Each row of a before or after table is a point. One or more steps were done to the points. Then noise was added and the rows were shuffled. The steps act on how far a point lies along the listed directions, d1 being the first. What was done? A step turns or swaps two directions, mirrors them in a line or flattens them onto one, adds a multiple of one to another, or multiplies one. Angles are multiples of 10 degrees, from the lower direction toward the higher: turns from -170 to 170, lines from 10 to 170 but not 90. Use the fewest steps. Two steps may share a direction if one is a turn and the other turns, adds or multiplies; they go together, in the order done. Otherwise the lowest direction goes first.

Directions:
(1): [-40 -31  47]
(2): [ -1 -58 -39]
Before (11 x 3):
[[  4   4 -15]
 [  4 -14 -21]
 [ -3   6   0]
 [  9  17   3]
 [ 16 -17 -32]
 [ 17  23   0]
 [  5  15 -11]
 [  5  22  -6]
 [ 10 -13 -38]
 [  5   1 -26]
 [  0  -6  13]]
After:
[[  5   1 -20]
 [  9 -45 -60]
 [  9   4  -6]
 [  0   8  23]
 [ 15 -46 -51]
 [  4 -14 -27]
 [  4 -25 -43]
 [  4 -26 -29]
 [ 16  -2 -17]
 [  4  -6 -25]
 [ -3   5  -1]]
Steps: add -1.5 times d1 to d2

Directions:
(1): [-37   4 -13  16 -45 -10  40  14]
(2): [-34 -13  32 -17  28  39  29   0]
(3): [ 18  20  60  -3 -22 -21  11 -17]
(4): [  9  54 -24  -4  13  16  25 -31]
(5): [-17  37   5 -22  22 -27  -7  47]
(6): [-49  15   6  10  -3  -5 -42 -32]
Before, 12 rows:
[[-16  -4  -8  -3   2   1   3  -1]
 [ 13 -18   1   7   3   3  -6   0]
 [ -2  35  -4  -1 -10  13  30 -30]
 [  1 -26 -17  10  17  15 -22   0]
 [ -2  -4 -11  -2  -9 -16 -11  11]
 [  0  19  13  -5   0  -4  15   2]
 [  0  51   5 -20  29 -47 -24  37]
 [ 36  -4 -14  21 -37 -43 -19   3]
 [ 18 -12 -11 -18  35   7 -19   4]
 [ -7  -4  19   3  -1  -1  -1  -3]
 [ 12  -3  -4  -2  13 -13 -23  -7]
 [ -4 -22 -40  16  31   5   3  32]]
After, 12 rows:
[[ -9 -14 -11   0  28  14 -21  18]
 [ 44 -21 -16  31 -25  -3 -18 -59]
 [ -4 -22  -3   3 -10   6   0  -9]
 [  6 -15   5  -5  19   6 -11 -16]
 [ 22 -14 -16 -14  30   6 -21   1]
 [ -9 -43  33   5  -6  33  31 -21]
 [  1 -13  11  -3  13   3   0  11]
 [  3 -27 -47  21  22   7   1  22]
 [ -7  48  -5  -7  -5   3  28 -15]
 [-12  -1 -12  -1  -2  -8   1   2]
 [ -2   3  15   3  -3 -11 -10   6]
 [ 13  14   3   5 -10 -10   9  -8]]
Steps: turn d2 and d5 by 130 degrees

Directions:
(1): [-33 -38  18 -37  27  15  -3 -26 -19  48  -6  22]
(2): [ 19 -13 -28 -32   1  -7  56  24  38  12 -34  13]
(3): [-53  19 -17   7  24 -25  37  -4 -39 -26 -22 -16]
(4): [-41  18 -29   6   6  21   0  37  18   4  45  44]
(5): [  3 -21  45  30   2 -19  22 -11   7 -34  -5  60]
Before (8 x 12):
[[ 22 -18 -17 -44   0   5   9  -2  -7  26 -25 -37]
 [-39  29 -29  25  -7   7 -15  27   3 -22  49  23]
 [ 21 -14  24  -2   0 -23  13 -40  -5 -16 -41 -17]
 [-19  14  -7   8  24 -12   9   5 -12 -32   4   4]
 [ 30  -5  20 -28  -2  -4 -10  -8 -17  16 -15 -49]
 [ 47  -3   2   1 -33 -23  -2 -13  -1  -7 -22 -50]
 [-20   2  14  18  15  14 -12  -3  -9   3  28  12]
 [ -7  20   6  12  -3  -5   2  14  25 -14  22  39]]
After, 8 rows:
[[  8 -26   6 -30  -4 -19  11 -31 -24  24 -36 -39]
 [-33 -17   0  -3   4  18 -14   7  11  14  40  59]
 [ 23   3  22 -14  -1 -16  -2 -10 -26  -3 -20 -51]
 [ 20 -14   3 -15  10  13 -14   8  23   6  16  22]
 [ 28  -4   1 -14  -7  -7  -4 -25   5   1 -27 -35]
 [ -8   7  13  23   7  16 -16   3  -1  -1  32   9]
 [-32  12   0  -7  13   0   8   7  11   5  17  38]
 [ 30   2 -11  -8 -10 -17  19   1 -11 -20 -28 -43]]
Steps: turn d2 and d3 by 160 degrees; turn d1 and d2 by -160 degrees; flatten d4 and d5 onto the line at 20 degrees
